Every row gives one point. The points of each table are mixes of a few directions, plus a little noise. Count the directions of each table, and those that both share. Where both have some left over, give the other angles between the two spaces (their principal angles), to ten degrees, smallest first.

First:
[[+0.32,+0.17],
[-0.40,-0.21],
[+0.76,+0.39],
[-0.20,-0.10],
[-0.77,-0.40],
[+0.08,+0.04],
[+0.21,+0.11]]
Second:
[[+0.35,+0.18],
[+0.37,+0.20],
[+0.05,+0.03],
[-0.78,-0.40]]
Directions: first 1, second 1, shared 1

First:
[[-0.13,+0.09,-0.41,+0.60],
[+0.03,-0.08,+0.13,+0.25],
[-0.23,+0.20,-0.72,+0.75],
[+0.12,-0.02,+0.33,-0.86],
[+0.06,-0.04,+0.19,-0.29],
[+0.15,-0.14,+0.48,-0.45]]
Second:
[[-0.88,-0.46,-0.42,+0.03],
[-0.11,+0.39,+0.12,+0.06],
[+0.17,-0.59,+0.67,-0.29],
[+0.71,+0.29,+0.11,+0.00],
[+0.10,-0.12,-0.42,+0.06],
[+0.03,+0.50,-0.07,+0.13]]
Directions: first 2, second 3, shared 1; angles 90

First:
[[-0.03,+0.64,-0.02,+0.63,-0.30,-0.26],
[+0.20,-0.32,-0.33,-0.05,+0.16,+0.02],
[-0.57,-0.24,+0.73,-0.77,+0.47,+0.62],
[+0.11,-0.42,-0.33,-0.13,+0.41,+0.19],
[+0.12,+0.48,-0.08,+0.52,-0.46,-0.39],
[+0.17,-0.14,+0.03,-0.20,-0.30,-0.19]]
Second:
[[-0.80,-0.06,-1.02,-0.14,-0.17,+0.09],
[+0.44,-0.02,+0.43,+0.13,+0.45,-0.32],
[+0.57,+0.62,+0.09,-0.44,-0.08,+0.34],
[-0.30,+0.02,+0.52,-0.18,-0.19,-0.50],
[+0.15,+0.19,+0.29,-0.16,-0.39,+0.27],
[+0.09,-0.65,-0.13,+0.71,+0.46,-0.01],
[-0.14,-0.11,-0.18,+0.08,-0.09,+0.12]]
Directions: first 3, second 4, shared 1; angles 90, 90

First:
[[+0.24,-1.02,+0.40,+0.27,+0.31,+0.58,-0.36,-0.79,+0.28],
[-0.41,-0.02,+0.05,-0.48,+0.01,+0.35,+0.34,+0.23,+0.50],
[+0.23,-0.51,-0.08,-0.12,-0.22,-0.18,-0.06,-0.17,-0.03],
[+0.18,+0.16,+0.35,+0.33,+0.04,+0.26,-0.09,-0.21,-0.12],
[+0.09,-0.17,-0.80,-0.36,-0.37,-1.03,+0.00,+0.31,-0.32],
[-0.13,-0.38,-1.13,-0.08,+0.25,-1.14,-0.38,+0.17,-0.32],
[-0.15,+0.46,+0.19,+0.20,+0.23,+0.27,+0.02,+0.08,+0.02],
[-0.12,+0.31,+0.20,+0.18,+0.17,+0.26,+0.01,+0.03,+0.04],
[+0.08,+0.96,+0.40,+0.18,-0.29,+0.16,+0.27,+0.28,-0.25],
[-0.03,+0.24,+0.40,-0.09,-0.15,+0.44,+0.25,+0.05,+0.18]]
Second:
[[-0.02,+0.10,-0.08,-0.72,-0.54,+0.07,+0.20,+0.35,-0.54],
[+0.20,-0.08,+0.06,+0.61,+0.05,-0.47,+0.27,-0.18,+1.13],
[+0.00,-0.05,+0.03,+0.27,+0.23,+0.01,-0.11,-0.14,+0.15],
[+0.17,-0.11,+0.08,+0.80,+0.28,-0.38,+0.11,-0.30,+1.11],
[-0.05,+0.06,-0.05,-0.47,-0.27,+0.11,+0.05,+0.19,-0.47],
[+0.11,+0.01,-0.01,-0.07,-0.31,-0.26,+0.30,+0.12,+0.37],
[-0.12,+0.00,+0.00,+0.02,+0.28,+0.28,-0.30,-0.09,-0.43],
[-0.27,+0.06,-0.04,-0.45,+0.27,+0.64,-0.53,+0.03,-1.30]]
Directions: first 4, second 2, shared 1; angles 80
